Each point is reached from the start by the listed moves, each made once or not at all, plus a little noise. Say if it took an odd or an even number of moves. Then give how often each move was made.

Moves:
(1): [49  0 -1 12 14]
(2): [  6  26 -11   5 -11]
(3): [14 23 47 -8  1]
Start: [ -9   2   5 -11 -12]
Points:
[  5  26  53 -20 -11] => odd (0, 0, 1)
[40  2  4  1  2] => odd (1, 0, 0)
[60 52 41 -1 -7] => odd (1, 1, 1)

Moves:
(1): [ 41   1 -10 -14  18  -7   2   4  -4  -8   8  13]
(2): [-1 35  1 -1  3 -7  1 12  0  3  3 16]
(3): [  1   3  19  -4   5 -12   0  -2 -14   6   1  -6]
(4): [ 9  1 11 26 -2 -7  5 -4 12 -7  1 -6]
(5): [-30   5   2   0  40   9   1   4   0 -13  -3   7]
(6): [ -2 -12  19  -5  -2  35  -3 -12  11  -1   8   9]
(7): [-10  -6   0 -10   1   4  40  -3  -8   2   1  11]
(8): [ 0 -8  9  5 -1  4  2 37 -3  7  2 -5]
(9): [  2  -8   7 -29  -5 -12  -8   4  29  -9  -3   1]
Start: [ -3 -24  21 -15 -12   3   3   0  15   8  -1 -37]
Points:
[  3 -22  44 -16  51 -11  49   0   2 -13   6 -17] => odd (1, 0, 1, 1, 1, 0, 1, 0, 0)
[-27   9  39  16  28   4  10  45  26  -3   2 -25] => even (0, 1, 0, 1, 1, 0, 0, 1, 0)
[ 48 -31  60 -15   8  14   6 -14  22  -2  18 -23] => even (1, 0, 1, 1, 0, 1, 0, 0, 0)

Moves:
(1): [17  5 -2  8  6 -7 -3  2 -8  2 -2  4 -7  2]
(2): [-13  17   7  -4  -6  14  -7  -1  -1 -10  -7  -3  -2 -10]
(3): [ 0 -4 18  9  4  0  5  2 -3  0 -2 -6  0  0]
(4): [ -9  -4   0  17   9  -2 -17  -7  -1   1   3  -5   5   3]
(5): [-8 -5  0  4  7  5  4  4 -4  4 -7 -1 -8  2]
(6): [ 9 -7  0  5 -6 16  8  5  0  6  6 -4  3 -5]
(7): [  3   8  -5  17  -8  -8  12  -3  16   5 -10 -15   0   3]
(8): [ -2   2  -3  -8  12   8  -2  18   3   1   6 -11  10  19]
(9): [  9   0   4  -3   6   6  -7 -11   1  14 -12  -4   5  -7]
(10): [ -4  12   5  -7 -11   6   1  -6  -4  22   7   2   6   6]
(11): [  5   4  -5 -10  14   6  -4 -11  -1   3  15  -5 -11   8]
(12): [ 3 -3  7  8  5  3  6  1  7 -2  4 18 -7  2]
(13): [  1   6  -4  -1  11   0   5  -8   0   5   3  -2   9 -17]
(14): [ 3 -7 -3 -5 -6 14 12 -8 -3 -4 -2  7  5  9]
Start: [-6 12  4  4  1  4  5 -5  0 -5  3 -7  6  6]
Points:
[ 15  28  20  12  38  43   4 -22 -14  18  -4 -31  -4 -20] => even (1, 1, 1, 0, 1, 1, 0, 0, 1, 0, 1, 0, 1, 0)
[ 15  12  23  49   1  33  21 -27  -6  47 -16 -29  16  19] => odd (1, 0, 1, 1, 1, 1, 1, 0, 1, 1, 0, 0, 0, 1)
[20 15 33 27 -3 22 20 -1 -9 25 15  7  1 13] => odd (1, 0, 1, 0, 0, 1, 0, 0, 0, 1, 0, 1, 0, 0)
[ 29  17  23   4  45  60  30 -18 -11  45  18  -8  12  23] => odd (1, 0, 1, 0, 1, 1, 0, 1, 1, 1, 1, 1, 1, 1)
[ 19  23  -4  14  19  37   8 -38 -19  31  30 -10  16  13] => odd (1, 0, 0, 1, 0, 1, 0, 0, 0, 1, 1, 0, 1, 1)
[-15  21   6   9   6  38  13  -4  -5   2  -2 -19   9 -24] => even (0, 1, 0, 0, 1, 1, 0, 0, 0, 0, 0, 0, 1, 0)
[ 13  16   9  24  42  59   1 -39 -10  17   3   1   0  -7] => even (1, 1, 0, 1, 1, 1, 0, 0, 1, 0, 1, 1, 1, 1)
[  2  25   5 -20  11  38  14 -21  -4  33   5 -13  40  15] => odd (0, 0, 0, 0, 0, 0, 0, 1, 1, 1, 0, 0, 1, 1)
